Each row is a point. Each copy is the shape, with its points in the same order, turned, moved and blurred by noise. Some copies are also mirrored. Which?
In the rows, zero is written as 128.

Shape, 7 rows:
[[ 96 110  65]
 [109 126 143]
 [109  91 120]
 [107 150 196]
 [133 137 140]
 [171  97 102]
 [104  44 170]]
Copy 1, 7 rows:
[[148  43 115]
 [126 121 144]
 [104  86 141]
 [132 173 176]
 [132 134 124]
 [ 90 102  78]
 [ 52 100 173]]
Copy 1 is: mirrored
Copy 2 (7 x 3):
[[ 63 115 104]
 [116 142 156]
 [101 103 147]
 [147 175 191]
 [135 146 141]
 [145  91  99]
 [121  70 206]]
Copy 2 is: only turned

Shape (7 x 4):
[[119 142 105  87]
 [138  99 136 165]
 [163 186  78  77]
 [148 122 174  86]
 [142 176  84 126]
 [153  74  95 168]
 [155  81 161 139]]
Copy 1, 7 rows:
[[101 122 111 117]
 [164 109 183 123]
 [125 166  64 112]
 [100 151 162 169]
 [144 148 102  83]
 [196  78 158 130]
 [153 116 187 166]]
Copy 1 is: mirrored
Copy 2, 7 rows:
[[109 158 113  92]
 [115  87 114 168]
 [138 208  78 104]
 [166 104 129 100]
 [109 187  97 134]
 [ 99  83  71 166]
 [142  68 113 142]]
Copy 2 is: only turned
Copy 3 (7 x 4):
[[104 158 141  95]
 [119  76 130 142]
 [144 193 100  73]
 [151 123 191 109]
 [127 165  89 118]
 [102  57  99 111]
 [137  65 159 120]]
Copy 3 is: only turned
Copy 4 (7 x 4):
[[158 117 112  83]
 [105  98 142 166]
 [157 126 150  30]
 [194  85 146 135]
 [119 145 149  56]
 [ 56  71 137 139]
 [140  64 151 170]]
Copy 4 is: mirrored

Shape, 10 rows:
[[144 128 107 163 179  93]
 [120 147 110 172  94 237]
 [159 135 149 170 125  99]
 [ 61 112 111 129 119 135]
 [105  42 146  81 113  96]
 [135 139 128 161 242 171]
 [156 112 105 162 136 123]
 [161 126 120 168 101 105]
 [127 133 122  60 107 123]
 [151 123 106 138 161 104]]
Copy 1, 10 rows:
[[195 109 131 140 158 142]
 [106 141  89 143  67 233]
 [176 122 172 142  95 144]
 [101 141  96 144 121 116]
 [125  77 117  86  91  60]
 [148  77 144 134 193 214]
 [183 111 122 128 109 165]
 [198 148 145 149  75 147]
 [123 167 137  62 118 118]
 [192 114 147 119 133 143]]
Copy 1 is: only turned
Copy 2, 10 rows:
[[160 154 110 170 133  79]
 [127 135 195 192 174 212]
 [150 117 160 146  97  94]
 [ 72 132 115 145 166 135]
 [101  92  53  98  96 145]
 [170 239 121 184 134 133]
 [152 120 123 171 132 116]
 [149  95 148 161 115 101]
 [149 103 120  78 161 146]
 [162 138 111 152 131 103]]
Copy 2 is: mirrored
Copy 3 (10 x 6):
[[151 125  85 107 163  92]
 [137 130 114 161  88 230]
 [142 115 142 138 139  83]
 [ 60 111  66 128 129 144]
 [ 36  60 124  81 138 112]
 [156 161  92 100 226 165]
 [152  92 111 110 135 118]
 [144  97 120 125  99  96]
 [ 63 139 128  70  99 125]
 [139 118  98  84 145 101]]
Copy 3 is: only turned

Shape:
[[140 102  84 111 150 179 195 143]
 [171 159 136 186 156 123 172 104]
 [ 71 146 154 155 177  66 156  74]
 [171 119 118 146  94  96 157  95]
 [150 141 144 166 138 173 109 136]
 [ 83 189 106 103  81 118 111 103]
 [ 77 113 118 162 182 131 185 175]
 [ 86 119 166 188  82  81 104 180]
 [154 108 161  94 185 151 169 146]
 [ 68 100 161 143 132 121  89 145]
 [ 72 135  62 126 152 108 125 175]]
Copy 1:
[[161 102 101  92 171 184 198 108]
 [209 142 143 136 182 121 128  98]
 [113 180 184 122 163  72 146  75]
 [194 123 107 128 100 112 131  85]
 [158 125 139 153 152 187 102 116]
 [118 209 117 165  87 159 168  94]
 [110 148 137  62 200 140 148 143]
 [119 177 143  85  85 132  58 157]
 [148  75 171 128 165 160 181 135]
 [ 74 140 159 113 121 157 103 116]
 [ 80 165  78 114 159 141 162 149]]
Copy 1 is: mirrored
Copy 2:
[[128 122  79 107 133 184 187 134]
 [197 114 157 168 129 138 171 150]
 [156 128 196 111 169  70 160 192]
 [175  89 139 125  85 101 160 119]
 [160 117 151 158 126 184 108 167]
 [158 189 124 106  95  87  98 151]
 [ 96 129 123 133 161 144 188 202]
 [ 81 118 167 183  82  91 110 209]
 [115 122 152 153 164 165 161  91]
 [ 84 112 169 117 120 117  84 188]
 [108 148  68 125 157  99 111 191]]
Copy 2 is: mirrored

Shape, 13 rows:
[[164 135 174 101 158  82 115 167 152]
 [103 201  95 162 137 101 147 184 116]
 [163 108 133 187 129  73 130 192 135]
 [136 177 194 101 179 146 113 103  67]
 [125 205 194 141 118 163 121 113 146]
 [142 128  96  85 146  54 110 167 148]
 [136 178 111 188 128  73 124 113 160]
 [106 118  95 164 181 151  90 149  78]
 [166 127 124  87  94 153 180 136 162]
 [143 126 151  77 100 103  84 149 150]
 [ 85 108 119 173 107 154 185 114 105]
 [162 207  88  85  77  86 169 147 126]
 [135 124 146  89 173 107  78 102 129]]
Copy 1 (13 x 9):
[[115 185 139 115  95 151  92 150 190]
 [ 76 150  89 168  99  75 128 164 100]
 [147 154 103 189  68 111 112 154 175]
 [100 174 214 122 151 152  96 128  83]
 [ 90 150 199 134 183  91 142 152 159]
 [119 148  73  86  73 126  82 145 163]
 [109 141  97 159 128  62 125  91 157]
 [114 110 113 194 146 154  54 148  87]
 [141 111 127  87 128 141 184 170 152]
 [132 131 149  77 109 124  80 169 182]
 [110  58 148 181 122 138 166 127 103]
 [123 147 111  63  95  58 176 165 111]
 [120 146 142  95 133 157  62 114 152]]
Copy 1 is: mirrored
Copy 2 (13 x 9):
[[176 153 130 136 192  98 127 163 163]
 [ 85 204  89 145 101 110 153 173 135]
 [174 152  78 175 129 134 179 165 184]
 [137 141 159 133 174 134  97 138  48]
 [ 89 116 157 169 134 115  68 142 125]
 [171 198  86  80 155 100 138 138 180]
 [128 165 105 175  90  84 142 105 166]
 [123 165  51 131 156 175 152 102  85]
 [109  82 130  69 127 117 133 160 179]
 [168 145 116  94 155 134  74 144 178]
 [ 81 126 128 124  95 190 182 108 137]
 [127 165 128  66  60  72 124 187 154]
 [168 155 122 110 188 118 107  93 120]]
Copy 2 is: mirrored
Copy 3:
[[117 164 157 112 204  83 117 134 116]
 [129 196  85  84  99 117 130 173 145]
 [148 127 118 165 149  93 109 189 140]
 [110 185 179  90 142 166 123  93  48]
 [ 68 228 162 136 145 170 154 123 122]
 [122 142 113  87 162  58  76 122 143]
 [147 200  96 164 124 110 124 116 172]
 [150 122 151  92  94 181  71 151 129]
 [ 39 128  91 121 185 136 140 123 145]
 [ 56 156 165 121 167  85  79 122 128]
 [ 88 104 118 140  80 166 168 132 149]
 [ 57 190  35  99 141  86 120 124 114]
 [117 152 181 103 159 117  76  78 120]]
Copy 3 is: mirrored
Copy 4:
[[179 135 190  86 141 128 105 158 148]
 [101 166 159 182 155  68 125 155 130]
 [169  94 197 162 125 112 124 174 139]
 [135 179 175  97 170 161  84  73  79]
 [136 212 166 141 123 142 115  64 146]
 [150 111 142  88 124  77 113 190 148]
 [153 120 158 176 121  47 118 101 162]
 [ 98  94 129 170 190 146  58 146 115]
 [153 155 101 127  90 159 182 143 156]
 [140 146 159  86  77 136  86 159 161]
 [ 72 102 136 167 136 152 170 101 126]
 [139 196 110 135  81  62 153 177 106]
 [157 121 135  59 149 132  73 109 137]]
Copy 4 is: only turned

Shape:
[[110 159 130 127  45 123 141 111  84 119 133]
 [128  88 141 138 148 133  80 180 171 143 125]
 [ 81  57 119  88 127 152  98  83  99  90 194]
 [133 132 117 109  81 114 135 149 200 144 127]
 [195  93 142 162 137  83  81 158 153 170 163]
 [147 160 179  98 121  93 160 179 147 140 119]
 [ 74  98 130 113 100  96 113 120  92 115 122]
 [114 185 190  82 108 108 149 117 149 135 118]
 [165 112 142 166 151 139  68 160 185 203 134]
 [ 94 102  96  79 113 100  60  70  72 126 149]
 [150 160 127 157 128  89 196 103 170 150  93]
 [118 107  71 116 169 120  58 101 131  55 172]
 [107 180 147  89 151  98 126 126  79 103  98]
 [120 118  91  65 132 146 110 107  43 112 136]
 [148  75  89  97 108 108 102  73 129  87 110]
 [176 104 177 159 134 142  76 151 185 133 119]]
Copy 1, 16 rows:
[[ 73  68 160  96 100 111 179 152 106 136 125]
 [132 100  79 120 182 113  73 131 157 144 111]
 [ 91 139  92  76  92 106 106 148 134  33 145]
 [153  88  81 109 164  92 176 125 118 162 108]
 [165  79  98 138 166  76  68 173 140 171 174]
 [157 107 157  87 177 123 164 155 161 184 128]
 [ 83  89 148  64 132  89 126 108 135 103 126]
 [143 122 145  57 115 140 184 131 145 188 119]
 [140 107  64 141 177 111  56 151 120 206 137]
 [ 86  90 118  59  93 114 105  97  98  75 192]
 [165 134 167 147 135  79 168 106  98 198 105]
 [120 114  85 150 102 127 103  89 161  58 179]
 [112 114 189  81 127 167 150  94 148 139 155]
 [ 85 106 157  86 130 159 129 131  91  58 173]
 [163  81 118 105 100 105 117  95  93  66 133]
 [171  84  88 134 141 126  69 160 153 174  94]]
Copy 1 is: mirrored
Copy 2:
[[131 104 110  82 141  92  48 134 103 102 114]
 [117  92 113 200  96 182 106 138  99 152 156]
 [163  10  77 109 124 171 121  92 131 105  89]
 [117 117 127 132  43 143  74 164 116 106 144]
 [114  98 137 170  69 139 105  77  85 170 206]
 [104 183 104 131  98 132 119 136 104 110 152]
 [159  85  84 153 132 109  82 109 110  96  95]
 [ 82 169 103 108 100 121  94 128 159 101 114]
 [ 81  85 146 192  74 151 106 136 109 197 184]
 [177  36  48 122 122 106  77  85 160 135 115]
 [142 166 199 129  84  90 102 139 142 118 129]
 [207  40  97 141 128 192  93 101 175 118 174]
 [150 156  75 127 164 109 108 123 167 117 130]
 [189  71  54  87 155 117 121 132 130 152 118]
 [216  83 103 120  81 152  69  95 140 145 105]
 [ 96 118 144 172  88 202  81 107 106 180 155]]
Copy 2 is: mirrored

Shape:
[[136 172 154  95 114 167  84 147 116 102 150 148]
 [166 159 190 131 108 103 142 131 175 107 128 134]
 [123 116 110 116  78 142 185 184 114 111 140 168]
 [ 67 115 163  87 180 127 184 192  82 115 171 126]
 [ 95 164 136 146 107 170  79 117 142 157 158 212]
 [ 87 151 180  86 165 177 178 156 179 167 103 157]
 [111 129 181 167 143 107 124  99 126  96 103 111]
 [154 130 191 116 129 141  80 164  72 167 149 100]
 [157 180 173 150 172 105  92 124 151 122  79 196]
 [157  79 125  85 169 141 107 100 168 150 142 179]
 [ 81 129 153  89 158 116 112 142 185 170  93 138]
 [131  96 100 161 167 111  96 114 184 174 186 179]
 [ 70 175 112 112  87 174  90  96  79 143 105 181]
 [111 175 114  95 107 171 150  95 153 143  87 146]
 [118 119 104 110  78 196 106 157  80 116  95 118]
 [161  82 157 127 118 107 143 147 159 126 181 214]
 [ 60 135 135 144 132  95 185 134 136 178 121 110]
 [153  70 163  84 107 114 126 111 108 184 101 113]]
Copy 1 (18 x 12):
[[104 136  99 133 149  61 132 151 138 151  91 130]
 [115 160 105  81 110 104 100 176  97 139 175 145]
 [175  95 155 148  98  62 111 206  98 145 118 110]
 [142 151 194 130 139  93 192 204  77 113  88  63]
 [120 106 148 123 184  80  99 125 106 222  95 155]
 [111  94 174  49 157  98 162 209  74 128 101 165]
 [121 164 154 125 128 137 138 117  98 114 163 147]
 [167 149  89  93 163 122 141 123 134 120  85  77]
 [ 92 140 107 112 209 102  94 143  69 127 174 164]
 [ 70  63 156  74 154  79  98 116  91 136 143  79]
 [ 85 115 174  65 159 131  97 159  76 104  80 151]
 [ 85  87 179  92 173 140  67 134  98 204 148  71]
 [131  90 128 173 151  85 125  98  79 169  58 183]
 [ 97  66 124 117 113 103 130 153  77 144 103 190]
 [167  74 127 166 111  87 122 134 155 110  72 141]
 [141 113 165  88 140  51  73 161  83 177 172  71]
 [146 119 187 110 110 178 128 175  46 140 102 132]
 [161  92 124  61 103 117 102  99  77  87 107  92]]
Copy 1 is: mirrored
Copy 2:
[[104 189  68 105 148 134 116  91 125 144 105 141]
 [121 162 145 158 172 135 125  92 124 100 139 195]
 [174 128  70 137 103 135  99 130  62 106 147 147]
 [155 167 133 152 111 113 180 143  33 127  99  78]
 [125 131  67  37 174 135 137  90 107 158 128 170]
 [140 167 146  96 152 221 168 108  71 134 167 133]
 [103 107 149 156 170 140 161 127 127  98  71 175]
 [ 58 173 141 125 130 115  90 124  82 169  78 130]
 [108 158 141  80 235 157 113 124 131  79 104 170]
 [168 170 149  58 122 154 133 172 158 147 119 170]
 [ 95 146 165  67 123 179 171 119 104 105 150 137]
 [142 117 136  46 155  98 152 190 137 159 166 179]
 [121  97  63  38 134 155 114  59 109 129  80 114]
 [146 110 102  92 135 203 118  70 147 125 131 131]
 [ 95 120  49 112  87 172  84 115 104 138  85 128]
 [192 178 126  90 143  98 123 165  93 123 143 218]
 [131  67 166 131 131 141 154 107  76 121 156 117]
 [114 139 190 102  77 155  82 124 113 136  93 158]]
Copy 2 is: mirrored
Copy 3, 18 rows:
[[106 159 114 137 107 108 131  82 100 134 211 138]
 [154 157 112 132 152 127 157 164 139  96 211 148]
 [181 202  90 158  84 136 144  94 137 106 140 173]
 [135 176 110  92 115 148 182  23 160  65 136  70]
 [102 149 137 157 144  85 194  88  84 156 150 201]
 [122 146  78 121 126 173 216  91 195 175 144 147]
 [122 122 139 131 182 165 137 133 108  83 149 128]
 [151 103 177 129  98 114 182  94  95 123 202  85]
 [118 179 173  81 195 135 153 153 106 159 191 170]
 [137  84 106  80 154  93 122  77 153 139 165 209]
 [ 87 130 139 117 132 124 168 127 197 137 138 153]
 [155 113 140 114 207  34 150  84 140 131 113 188]
 [ 63 149 126 155  78 126 163 104  49 142 124 188]
 [ 83 143  61 131 106 128 148 149 121 158 140 177]
 [139 136 119 171  51 155 113  98  87 142 128 137]
 [191 170 126 110 165 105 147  79 154  87 184 208]
 [140 140 108 122 136 130 211 153 157  91  73 127]
 [167  57 134 100  80 137 154 131 135  90 152 158]]
Copy 3 is: mirrored
Copy 4 (18 x 12):
[[172 133 184 118  94 131 114 121  91 138 104  89]
 [171 133 138 158  90  74 118 138 140 150  78 155]
 [157 110 145  87 130  95 192 168  85 140 148 151]
 [143 153 213 154 163  85 173 143 103 207 182 104]
 [167 116 169 137 145 192  78 140  65 104 119 146]
 [140  67 174 144 146 148 118 157 137 240 106 145]
 [149 162 129 186 151 110 146  98 147 149  82 133]
 [137 156 228 104 151  81 112  84 138 125  96 101]
 [117 153 118 165 142 128  71 156 101 148  40 121]
 [147  66 114 142 172  93  67 116 109 146 140 103]
 [ 93  63 165 176 133 135 122 138 146 156 112 122]
 [157  93 127 164 197 119  54 153 136  91 163 129]
 [123 140 157 111 128 202 134  81  51 128 127 142]
 [138  98 114 105 103 180 125 112 127 176 129 152]
 [148 112 158  69 129 153 195  88  95 115 105  91]
 [187  84 136 151 155  57  90 169  72 121 136 154]
 [102 132 169 157 157 135 164 139 169 166 161 184]
 [ 99  84 156 107 166  59 126  50 142 146 116 148]]
Copy 4 is: mirrored

Shape (15 x 12):
[[180 135 126 118 145 106 129 131  88 115 131 123]
 [169 114 108 108 112 148 172  72 135 134  88 156]
 [135 125 181 134  65 116 171 109 124  97 117 124]
 [ 96 179 108 148 123 213 102 152 101 108 112 116]
 [146  83  98 117  70 125 152 179 132 129 167 120]
 [174 121  94  61 149 174 175 125 108  89 178 167]
 [169 147 103 150 104  79  66  99  97 116 187 148]
 [ 96 132 105 140 113 148 113 141 153 136 101 184]
 [137  80 105 178 146 156 194 186  99  97 147 164]
 [ 85 156 130 112 129 155 183  97 152 106 138 135]
 [205 107 124 118 160 184 128  98  63 135 158  76]
 [110  95 111 127  97 170  84  92 174 114 149 134]
 [ 91 110 145 122 110 135 137 119 103 135 100 147]
 [172 119 162 125 133 127 148 145 121 152  72 144]
 [163 125  81 132 100  86  83 122 119  84  52 117]]
Copy 1:
[[180 143 152 138 104  89 104 137  78 141 159 110]
 [200 143 149 147  87 142 136  82 124  82 149 149]
 [189 138 144 132 127 134 191 107 108 162 103 119]
 [134 158  65 102 139 139  78 150  78  97  86 137]
 [189 117  97 119  78 126 146 177 160 158 159 106]
 [249 137  98  95 131 113  87 115 116 106 204 127]
 [150 121  98 172  82  62  80 101  98 203 152 128]
 [114 134 101 137 128 114 127 130 149  99 137 171]
 [175 141  68 150 132 132 168 185 100  95 207 107]
 [173 173 109 109 166 149 127  84 148 115 139 109]
 [217 106 136 138  87 164  53 138  40 124 159  87]
 [158  72  86 148 124 131  93 102 165 121 106 127]
 [126 123 129 104 121 137 151 112 111 120 143 133]
 [164 136 186 144 117 131 143 156  95 107 147 159]
 [147 130 148 154  61  38 126 130 105  96  90 116]]
Copy 1 is: mirrored
Copy 2 (15 x 12):
[[170 133 101 167 155 141 124 115 111 112 130 146]
 [148 100  76 142 122 210 129 114 166 156 103 134]
 [154 125 144 114  94 174 152 116 105 154  91 190]
 [ 74 188  87 143  92 156 111 179 114  77 103 131]
 [147 102 130 168 113 124 175 194 121 161 138 147]
 [118  89  64 160 171 195 155 157 123 110 184 174]
 [192 150 110 202  90 131  88 116  86 135 185 141]
 [ 81 117  88 169  84 131  88 143 142 160 106 142]
 [ 80 114 132 232 155 160 175 164 122 129  93 175]
 [ 72 137 104 113 102 179 157 100 137 137 147 157]
 [177 152 116 165 184 216 144 159  96  89 142  87]
 [106  92 129 141  57 180  98 158 117 137 151 109]
 [101 126  98 136 111 155 123 120  93 166  85 133]
 [148 125 118 139 171 154 101 129 143 150  69 146]
 [188  98  83 168  76 108 102 107 134  89  75 123]]
Copy 2 is: only turned

Shape:
[[129  81 142  89 163  80 149 147 116 184 128 155]
 [108 167 144 168 100 171 106 129 143 119 105 128]
 [103 167 104 166  98 129  37 116 121  64 162 185]
 [150 151 166 147 228 141 130  73  91  49 148 128]
 [170 152 188 119 131 100  59  64 134  92 104 144]
 [159 137 157 100 166  78 128 189 116 100 138 138]
 [171 118 164 145 147  69 165 135 111 128 135  65]
 [ 85 104 208 155 181 145  65  43 171 124 142 134]
 [147 105 137 105 195 136 122  32 127  98 132 111]
 [134 135 106 199  86 157  58 143 112 105 123 144]
 [106 159 133 170 106 121  78 109 152 126 170 145]
 [125  84 168 101 157  89 105 125 126 111 122  97]
 [109 168  96 175 110 126  94 168 151  91 126 149]
 [110 182  69 160  95 152 101 121 147  98 133 126]
 [170 118 145 127 161 160 120 159 161 128 161  86]
 [147 106 148 140 207 117 105  52 161  68  99 110]
 [151 107 147 112  74 112 200 136 112  72 127  84]
 [119 106 114 167  94 113 111 102 169 119 145 221]]
Copy 1 (18 x 12):
[[169 142 103 117 203  68 120 181 108 119 172 164]
 [149 113  94 121  85 136 158 122 145  85 133 125]
 [158 150 183 154  25 157 121 158 114 122 132 101]
 [ 92 181 157  99 165 211 124 105 170 146 155 122]
 [153 154 189  85 137 121 186 135 165 136 116 112]
 [198 175 118 144 183 109 127 118 123 135 175 127]
 [119 147 116 116 188  70 152  82 169 131 201 154]
 [111  97 205 126 158 161 149 179 187  84  99 159]
 [ 72 124 151  86 183 145 119 148 157 143 122 114]
 [164 118 136 115  46 136 141 135 130  74 180 112]
 [155 119 160 151  76 105 135 141 147 110 119 159]
 [133 124 152 138 198  94 145 145 150 117 173 104]
 [172 151 109 161  64 120 106 110 122  80 135 125]
 [132 128  93 131  44 125 116 108 117 115 118 122]
 [171  75 119 120 158 118 112  87 144 124 172 143]
 [ 78 138 181  84 182 140 109 120 167 101 124  84]
 [ 96 134  90 129 158  84 185  78  68 124 190 130]
 [149 140 168 113  94 115 120 172  68  59 113 171]]
Copy 1 is: mirrored
Copy 2 (18 x 12):
[[ 73  77 139 147 136 141 142 146  86 150  93 111]
 [184 164 140 107 136 109  91 171 173 130 104 114]
 [176 161 110  97 174 152  14 104 200 149 149 139]
 [222  91 190 126 181 117  86 138  79 130 181 191]
 [176  70 168  89  96 146  35 142 125 117 149 136]
 [132 111 144  86 168 198 133 142  79 140 118 149]
 [125 103 160  93 118 148 178 169  99  89 186 127]
 [182  31 210 132 171  70  66 142 173 115 115 125]
 [163  60 170 151 113  96 102 146 122 129 159 208]
 [162 166 108 114 151 158  60 186 210 148 150 122]
 [174 114 114 101 148 115  76 113 183 132 139  93]
 [113  80 191 113 143 161 122 149 130 113 129 150]
 [163 168  92  74 174 138  95 152 168 120 119 130]
 [174 179  89  89 131 115  97 126 197 137 137 149]
 [180  95 142  97 144 145 178 177 153 165 137 153]
 [171  55 171 113 144 101  83 174 119  82 150 220]
 [152 172 169 140  88 185 171 140 135  73 154 154]
 [164 103  65 169 156 152  58 120 177 110  98 108]]
Copy 2 is: mirrored
Copy 3:
[[153 109 115  88 121  60 153 118 179 146  78 142]
 [110 159 177 165 131 157 131 126  85 119 120 120]
 [121 163 195 190  43 188 145 144 173 117 176 121]
 [ 87 216  90 126 123 186 151  41 198 143 107 119]
 [112 201 128 176 119 139  80 113 186  85 135 171]
 [167 124 139 151 141 129 133  78 207 181  97 143]
 [124 147 118  99 136 133  73  95 159 201  58 155]
 [ 77 224 149  88 150 150 130 141 180  59 102 106]
 [ 99 197  48  99 114 152 114  90 162 104 102 110]
 [ 99 125 200 145  65 173 113 117 108 130 161 134]
 [ 96 168 174 141  89 156 127 172 149 141 140 119]
 [166 157 128  93 125 130  94  97 181 127  88 125]
 [135 109 186 168  90 194 154 147 135 150 137 128]
 [124 130 139 166  79 189 143 164 101 149 151 114]
 [111 119 133 121 175 133 103 109 150 170 121  83]
 [ 97 171  68  99 137 202 112  91 181  79 100 137]
 [175 133 121 152  88 140  74  93 114 180  25 101]
 [ 83 115 163 164  55 127 155 165 161  92  91 131]]
Copy 3 is: mirrored
